Rows are points. Each copy is the shape, with its points in the same order, turned, moved and blurred by noise. Some copies are also mirrored. Which?

Shape (6 x 2)
[[25, -24],
[18, 27],
[40, -11],
[-54, -50],
[41, 3],
[-35, 45]]
Copy 1 (6 x 2)
[[6, -25],
[21, 22],
[26, -20],
[-76, -16],
[31, -8],
[-19, 61]]
Copy 1 is: only turned
Copy 2 (6 x 2)
[[6, 36],
[17, -15],
[16, 29],
[-78, 43],
[25, 17],
[-33, -44]]
Copy 2 is: mirrored
Copy 3 (6 x 2)
[[33, -31],
[36, 17],
[48, -14],
[-49, -43],
[47, 0],
[-23, 43]]
Copy 3 is: only turned
Copy 4 (6 x 2)
[[-15, -37],
[-20, 14],
[-34, -25],
[65, -49],
[-36, -13],
[33, 42]]
Copy 4 is: mirrored

Shape (9 x 3)
[[74, 16, -1],
[-12, 13, -16],
[-22, 16, -5],
[48, -37, -2],
[-26, 29, 11],
[50, -80, 2],
[-24, 15, 18],
[-17, 1, 31],
[46, 20, 27]]
Copy 1 (9 x 3)
[[80, 5, 28],
[18, 36, -12],
[4, 39, -1],
[58, -27, -4],
[-11, 42, 18],
[49, -66, -24],
[-9, 30, 16],
[-15, 9, 19],
[45, 11, 42]]
Copy 1 is: only turned
Copy 2 (9 x 3)
[[68, 0, 24],
[-13, 3, 3],
[-30, 4, 12],
[47, -50, 2],
[-34, 12, 32],
[48, -85, -17],
[-29, -4, 32],
[-24, -20, 38],
[41, -8, 51]]
Copy 2 is: only turned
Copy 3 (9 x 3)
[[52, 44, 18],
[-14, -7, -6],
[-22, -8, -18],
[67, -3, -11],
[-33, 11, -24],
[95, -28, -35],
[-21, 8, -34],
[-8, 10, -51],
[31, 47, -13]]
Copy 3 is: mirrored
Copy 4 (9 x 3)
[[68, 40, -13],
[-19, 21, -14],
[-27, 20, -5],
[52, -13, -29],
[-29, 26, 16],
[60, -56, -39],
[-21, 11, 18],
[-11, -5, 25],
[45, 27, 16]]
Copy 4 is: only turned

Shape (9 x 4)
[[-21, -18, -21, -2],
[-10, -33, 5, -30],
[-20, 12, -74, 19],
[-20, 13, -15, -23],
[-19, 0, 4, -23],
[-21, 4, 21, 95],
[44, 3, 24, -29],
[-14, -8, 17, 4],
[65, 10, -21, -36]]
Copy 1 (9 x 4)
[[30, -29, 17, -15],
[8, -34, -11, -35],
[77, -8, 41, -2],
[25, -6, 18, -43],
[2, -9, 10, -35],
[-18, -10, 53, 77],
[-11, 18, -45, -19],
[-11, -11, 15, -7],
[41, 18, -63, -16]]
Copy 1 is: mirrored
Copy 2 (9 x 4)
[[-17, -2, -26, -4],
[-31, -35, 0, 3],
[4, 36, -66, -35],
[-34, 10, -6, -31],
[-26, -1, 3, -8],
[38, 55, -14, 66],
[24, -28, 43, -25],
[-9, 5, 7, 12],
[39, -41, 9, -63]]
Copy 2 is: only turned
Copy 3 (9 x 4)
[[-7, -2, -32, 18],
[-33, -28, -14, -1],
[37, 21, -68, 33],
[-11, 6, -40, -15],
[-25, 9, -20, -10],
[-4, 66, 24, 78],
[6, -14, 35, -39],
[-23, 18, 3, 9],
[48, -23, 6, -43]]
Copy 3 is: only turned

Shape (10 x 6)
[[48, -44, 9, -9, 9, -4],
[-18, 51, 10, 14, -13, 31],
[9, -8, 37, -10, 32, 21],
[6, 3, -54, -21, -24, 56],
[29, 41, -20, -43, -2, 37],
[-21, 6, 11, 6, 34, -24],
[30, -15, 4, 6, -29, -53],
[-52, 16, -6, -74, 10, 2],
[-58, 31, -39, -55, -6, -47],
[-25, -35, 11, 12, -8, 33]]
Copy 1 (10 x 6)
[[40, -49, 7, 27, -23, 15],
[-33, 36, 6, -37, -15, 0],
[4, -31, 36, -3, 13, 26],
[14, 0, -45, -17, -69, 47],
[9, 23, 3, 7, -40, 58],
[-28, -21, -6, 12, 19, 0],
[31, -19, -4, 48, -33, -39],
[-79, -11, 4, 28, -32, 49],
[-80, 2, -30, 63, -35, 19],
[-13, -46, 3, -36, -28, 5]]
Copy 1 is: mirrored
Copy 2 (10 x 6)
[[18, -71, 0, 2, 23, -10],
[-26, 36, 25, -6, 9, 27],
[31, -15, 12, -29, 9, 20],
[-73, -24, -7, -25, 38, 38],
[-33, -5, 31, -53, 59, 15],
[16, 1, -28, -16, -16, -17],
[-16, -41, 8, 30, -1, -62],
[-34, 5, 6, -95, -26, -16],
[-53, 19, -16, -70, -27, -65],
[-20, -28, -13, -3, -31, 37]]
Copy 2 is: mirrored
Copy 3 (10 x 6)
[[7, 19, 0, 34, 11, -52],
[7, 26, 6, -13, 22, 70],
[2, 9, 24, -8, 49, -7],
[-10, 50, -63, -21, -5, 17],
[41, 50, -33, -34, 25, 18],
[22, -32, 21, -1, 12, 16],
[38, 9, 13, 49, -34, -13],
[21, -8, 5, -83, -15, 6],
[48, -34, -9, -56, -59, 27],
[-48, 10, 8, 1, 8, 3]]
Copy 3 is: mirrored

Shape (11 x 8)
[[21, 45, -1, 63, 29, 54, 33, -43],
[-15, -26, -11, 50, -24, -5, -22, 27],
[36, 18, 17, 57, -2, 49, 6, 4],
[-10, -50, 23, 41, 3, 22, -67, 24],
[-38, -26, 12, -14, -8, 1, -2, 3],
[26, -7, -1, 8, 29, 9, 50, 42],
[-18, -4, 25, 12, -11, -25, -51, 24],
[32, 9, -34, 20, 16, 34, 33, -17],
[72, -2, -28, 13, 26, 12, 31, -13],
[35, 19, -51, -5, 31, 34, 17, 27],
[-11, -16, 2, -33, -42, 13, -3, 30]]
Copy 1 (11 x 8)
[[64, 73, -6, 29, 12, 30, 22, -52],
[5, -21, -29, 25, 57, -11, -27, 13],
[52, 22, 25, 40, 26, 25, -10, -22],
[-14, -6, 23, 54, 64, -50, -36, 5],
[-47, -5, -2, 16, 10, -8, 10, -1],
[35, -7, 9, 13, -35, 4, 9, 32],
[-33, 4, 14, -5, 62, -15, -25, 22],
[38, 23, -13, 10, -27, 16, -12, -32],
[64, 0, 9, -10, -33, -1, -19, -31],
[30, 31, -8, 8, -47, 19, -45, 13],
[-48, -33, 4, 9, 2, 33, -27, 7]]
Copy 1 is: mirrored
Copy 2 (11 x 8)
[[-12, 21, -23, 78, -53, 59, 21, -49],
[24, 23, 22, 45, 12, 28, 12, 50],
[12, 50, 1, 48, -42, 46, 43, -14],
[69, 34, 22, 22, 37, 48, 36, 21],
[12, -11, 12, 2, 18, -7, 8, 10],
[-33, 32, 3, 47, 4, -28, 66, 0],
[59, 38, 25, 17, 17, -8, -7, 22],
[-20, 21, -47, 42, -26, 24, 35, -6],
[-5, 28, -64, 52, -37, -7, 61, 0],
[-39, 56, -50, 25, 13, 4, 37, -9],
[2, 17, 11, -35, -3, -10, 13, 31]]
Copy 2 is: only turned
Copy 3 (11 x 8)
[[20, 3, -8, 43, 36, 73, -12, -48],
[36, -39, -20, 23, -4, -29, 15, 31],
[43, 2, -6, 35, -5, 48, -19, -7],
[12, -55, -34, 15, -31, -15, -29, 56],
[-14, -32, 12, -23, 1, -24, 13, 22],
[31, 24, -14, -29, 33, 35, 29, 32],
[-7, -9, -6, 17, -8, -51, -14, 43],
[17, 18, -27, -9, 15, 42, 25, -33],
[33, 35, -48, -32, 16, 37, 2, -27],
[4, 42, -43, -8, -1, 42, 47, 4],
[5, -3, 22, -25, -39, -24, 27, 21]]
Copy 3 is: only turned
Copy 4 (11 x 8)
[[26, 11, 4, 95, -25, 10, 60, -28],
[-40, 36, -2, 30, 13, 28, -8, 42],
[19, 28, 33, 65, -15, 39, 19, -6],
[-28, 29, 25, 49, 63, 25, -44, 24],
[-16, 16, -13, -11, 41, -5, 6, 4],
[53, -7, -6, 13, 0, 29, 28, 42],
[-23, 41, 20, 12, 21, -22, -34, 33],
[24, -14, -29, 52, -28, 30, 26, -7],
[38, -48, -8, 45, -40, 30, 6, 8],
[58, 5, -49, 40, -23, 29, -7, 14],
[-1, 32, -14, -37, 11, 24, -16, -1]]
Copy 4 is: only turned

Shape (15 x 11)
[[-31, -6, -41, -11, -30, -58, -47, 16, 26, 18, 5],
[-46, -7, 80, 23, 33, -4, 49, 7, -30, 13, 8],
[27, -42, 39, 54, 38, 23, 36, -5, -25, -10, 3],
[-9, 52, 13, 12, 8, 11, 11, 29, -2, 25, -29],
[71, 2, 54, 45, 2, 0, -3, 12, 14, -28, 44],
[-36, 21, -24, -8, -10, 2, 0, 25, 27, 19, 55],
[1, -1, -33, -48, -3, -23, -18, 24, 2, -47, 22],
[55, 43, 32, 31, -14, 8, -11, -12, -33, -27, 41],
[-31, 48, 5, 19, 43, -14, 22, -37, 21, 17, -14],
[43, -27, 63, -1, -40, 11, -46, 6, 25, -56, 47],
[-24, -2, -19, -36, 26, -52, -32, 49, 51, 3, 16],
[13, -42, -8, -47, -35, -16, -4, 17, 54, -41, 23],
[25, -2, -40, -92, -37, -26, -7, 13, 20, 23, 27],
[18, -32, 36, 7, 40, 54, -8, -9, -12, -9, 1],
[41, -51, 5, -41, 14, -37, -80, 4, 43, -28, 47]]
Copy 1 (15 x 11)
[[-45, 63, 29, 9, -20, 18, -20, 3, 37, 11, 1],
[13, -58, 72, -27, 16, -4, -15, 24, -29, 95, 12],
[35, -71, 8, -18, -1, -54, 0, -14, -27, 69, -10],
[23, -3, 41, -8, 25, 23, 22, 26, -24, 5, -6],
[31, -20, 27, -11, -33, -74, 10, -30, -42, 28, 45],
[16, 40, -6, 16, -12, 28, -14, 21, 13, 45, 45],
[12, 38, 9, -20, 10, -31, -63, 4, 30, -10, 11],
[14, -19, 16, -20, -2, -31, -10, -52, -72, -4, 45],
[13, 11, 38, -31, 56, 23, 45, -16, 9, 57, 8],
[54, 8, 41, -27, -81, -49, -58, -50, -2, 6, 37],
[1, 55, 41, 16, 13, -19, -21, 31, 63, 12, 20],
[18, 31, 9, -52, -48, -40, -45, 5, 52, -2, 24],
[-14, 14, -11, -28, -18, 16, -38, 19, 67, -46, 54],
[58, -64, 12, -2, 17, -18, -16, -28, 14, 33, -13],
[6, 25, 39, 10, -32, -62, -61, -64, 67, 0, 32]]
Copy 1 is: mirrored
Copy 2 (15 x 11)
[[-49, 2, 19, 11, -4, -87, -21, 47, -24, -36, 1],
[-23, -1, 7, 3, -5, 26, -9, -87, -45, -26, 27],
[19, -51, 13, 20, 8, 37, 7, -57, 15, -4, 9],
[-13, 32, -16, 18, 0, -15, -31, -12, -34, 36, -7],
[43, -25, 29, 34, -10, -29, 17, -32, 52, 25, 52],
[-36, 9, -39, 28, -28, -42, 2, 30, -33, -12, 43],
[25, 5, -24, -18, -23, -62, -24, 32, 3, -57, 11],
[76, 3, 27, 47, 9, -29, -15, -7, -8, 17, 43],
[-15, 56, -13, 15, 47, -5, 18, -14, -37, -9, 3],
[38, -4, 45, 27, -39, -27, -25, 4, 71, -35, 70],
[-45, 12, -39, -34, -2, -92, -7, 15, 8, -34, 23],
[3, 7, 10, -25, -51, -40, -1, 46, 45, -57, 16],
[11, 2, 11, -66, -41, -63, 0, 86, -19, -17, 22],
[25, -23, -12, -3, 21, 44, -34, -11, 17, -12, 37],
[1, -33, 20, -34, 22, -75, -15, 41, 63, -53, 68]]
Copy 2 is: mirrored

Shape (15 x 12)
[[-13, 13, 2, 11, 13, -7, 2, 20, -18, 6, -7, 6],
[-24, -2, 6, -25, 17, -4, -4, -17, -5, 2, -4, -1],
[-65, 19, 20, 16, -6, -12, 11, -6, -9, -3, 14, 8],
[19, 14, 2, -16, 13, 29, 5, 16, -8, 56, -8, 1],
[27, 4, 37, -7, -5, 4, -8, -28, -17, 0, 4, -6],
[13, -6, -13, -6, 12, -7, 13, -26, -20, 20, -11, -36],
[17, 0, -11, 11, 9, 10, -8, -10, 12, -9, -8, 12],
[-3, -8, -13, -20, -95, 3, -3, -27, -9, -5, -2, -6],
[31, 12, -18, -11, 9, -8, -15, -12, -20, 25, -4, 10],
[14, 5, -14, -23, 11, -4, -1, -2, 13, 8, 23, -9],
[-38, 0, -9, -9, -14, 25, -6, 16, -26, 6, 21, 6],
[16, 15, 5, -22, -8, -9, -5, -12, -18, 3, -14, -54],
[24, -11, -1, 30, 5, -5, -48, 17, 17, 50, -5, 10],
[20, -14, 1, -29, 5, -3, 4, 16, -14, 7, 1, 10],
[-1, -11, -12, 43, -21, -10, -1, -26, 13, 0, 11, 12]]
Copy 1 (15 x 12)
[[8, 7, 6, 1, 10, 13, 26, 26, -3, 0, 0, 4],
[3, -1, 24, -5, 16, 1, 1, -8, -7, -2, 25, -6],
[15, -23, -19, -23, 31, 13, 27, 20, -2, 8, 51, -3],
[20, 47, 28, 12, -35, 27, 4, 12, -8, 16, 4, -12],
[-13, 18, 0, -20, -25, -21, -12, 5, -25, -16, 15, 9],
[-8, 17, 14, -8, 2, -5, -14, 6, -32, 17, -14, -34],
[9, 10, -7, 16, 3, -3, -16, 2, 9, -3, -13, 7],
[-13, -38, -38, 12, -18, 41, -34, -21, -65, 3, 18, 6],
[11, 20, 26, -6, -11, 11, -18, 11, -17, 14, -21, 18],
[37, 0, 20, -4, -1, 4, -15, -5, -15, -16, -7, -12],
[26, 2, 3, 20, 20, 33, 7, 21, -30, -5, 38, 3],
[-6, 8, 7, -6, -10, -13, 13, -15, -56, 1, -13, -21],
[23, -12, 24, 33, -47, -7, -3, 40, 12, 15, -18, 15],
[-1, 12, 25, 5, -11, 30, -3, 7, -14, -31, -5, 1],
[10, -24, -35, 0, 1, -2, -36, 30, 5, 9, 0, 1]]
Copy 1 is: mirrored
Copy 2 (15 x 12)
[[1, 6, -10, 7, 9, 25, -7, 12, -12, 9, 0, 14],
[-7, 0, -3, -9, 21, -8, 2, 16, -19, 8, 20, -16],
[17, 19, -8, 0, 17, 15, 13, 42, 1, 44, 44, 8],
[-19, -23, -15, -22, -22, 36, -6, 11, 2, -11, -21, -22],
[-14, 8, 35, -18, 33, 21, 2, -4, 20, 2, 2, -27],
[-2, -37, 9, -13, 28, 13, 25, -15, -15, 11, -10, -11],
[-24, -7, -6, 16, 18, 4, 0, -14, 20, -6, 13, 0],
[6, 25, 10, -35, -15, 11, 62, -54, 20, 17, 46, -17],
[-15, -13, -12, -14, 17, 24, -18, -33, -4, 3, -3, -21],
[10, -17, -9, -9, 10, -13, -7, -8, 13, -5, 1, -20],
[-1, 33, -26, -10, -13, 0, 20, 14, 1, 32, -2, -6],
[21, -8, 17, -16, 31, 20, 34, -15, -13, -15, -12, -24],
[-13, -20, 8, 47, -29, 39, -29, -21, 9, 9, 0, -30],
[-13, 6, 7, -22, -8, -4, -14, -14, -6, -7, -8, 0],
[-10, -13, 8, 21, 13, 13, 8, -23, 35, 40, 37, 7]]
Copy 2 is: mirrored
